Rows are points. To make a cloud, some directions were put in groups of two or more. Within a group, all points are equally far from the middle, so they leave a hole (a ring in 2 directions, a hollow ball in 3). The other directions are filled evenly. Then the cloud was stretched, turned, moved and blurred a little. Count the holes, and give their numbers of directions, smallest first.
In the rows, zero is written as 128.

Cloud, 13 rows:
[[137 122]
 [202 154]
 [107 152]
 [ 77  92]
 [162 143]
 [105 151]
 [ 87 110]
 [142 117]
 [127  78]
 [139 150]
 [157 117]
 [129 110]
 [ 98 101]]
Holes: 0

Cloud, 21 rows:
[[137 117 176]
 [ 88 141  95]
 [109 136 180]
 [ 94 162 147]
 [169 130 169]
 [ 98 156 114]
 [162 153 151]
 [100 140 169]
 [144 114 171]
 [100 101 124]
 [146 160 137]
 [162 121 131]
 [ 81 112 101]
 [137 125 190]
 [ 94 142  91]
 [ 92 142  90]
 [ 87 109 115]
 [161 120 172]
 [112 123 168]
 [138 128 194]
 [136 102 151]]
Holes: 1 (2)

Cloud (31 x 4):
[[115  91 126 103]
 [143 111  95 153]
 [119 160  98 141]
 [ 59 130 102 113]
 [ 92 131  98  69]
 [ 75  95 116 125]
 [113  98  81 127]
 [157 159 137  87]
 [ 80 118  92 133]
 [144 158 116  70]
 [181 156 114 135]
 [148 104  92 157]
 [ 93 116 152  92]
 [ 92 141 122 152]
 [125 169  94 145]
 [110 103 108 132]
 [151 119 122 119]
 [117 168 139 111]
 [ 92 163 136  72]
 [161 157 160 144]
 [102 157 138 115]
 [ 84 122 114 161]
 [156 135 105 112]
 [ 55 104 109 136]
 [ 94 136 142 101]
 [167 147  95 111]
 [ 89 150 151  65]
 [ 65 104  88 100]
 [149 154 119  77]
 [142 148  95 145]
 [124 103 126 159]]
Holes: 0

Cloud, 52 rows:
[[ 85 114 156 101 157 151]
 [105  72 176 116 142 144]
 [121 141  94 127 122 177]
 [155 131 173 128 120 106]
 [150 161 139 174 114 102]
 [167 114 174 132 120 106]
 [166 151 176 128 136 178]
 [106 135 135 125 116  99]
 [151 135 120 100 111 189]
 [114 134 129 176  89 119]
 [115  76  91 145 106 103]
 [111 123  84 108 160 119]
 [137 147 165 135 172 159]
 [161 142 138 197 101 111]
 [116 133 154 176 131 152]
 [146 154 135 171 133  90]
 [138 113 161 183 141 155]
 [132 141 163 130 183 141]
 [139  97 165 162  70 138]
 [125 101  90 160  76 133]
 [137 139 113 125 180 163]
 [133  72 102 125 102 114]
 [ 95 113 102  91 167 142]
 [121  78 132 137  83 108]
 [137  87 118 134  66 155]
 [155 116 172 115 170 132]
 [144 132 125 104 181 158]
 [ 98 129 154 152 168 137]
 [156 149  91 118 115 126]
 [ 77 117 135 140 155 149]
 [144  77 116 102 148 139]
 [139  89 167 144 100  98]
 [ 94 120 148 112 154 107]
 [187 135 148 124 121 119]
 [102  84 127  83 141 130]
 [142 124  86 162 106 165]
 [127 119 130 103  79 142]
 [145  81  90 139 101 113]
 [150 119 176 131  88 117]
 [172 141 132 192 112 148]
 [187 158 134 125 106 157]
 [ 97 139 130 127 108 165]
 [ 82  72 119 147 146 113]
 [164  98  90 160 119 107]
 [131 157 161 163 126 155]
 [159 125 139 195 105  95]
 [132  88 193 130 145 159]
 [194 117 142 173  89 142]
 [160 104 189 154 117 172]
 [ 94 123 153 118 162 111]
 [154 126 151 196  90 121]
 [196 119 159 153  93 165]]
Holes: 3 (2, 2, 2)
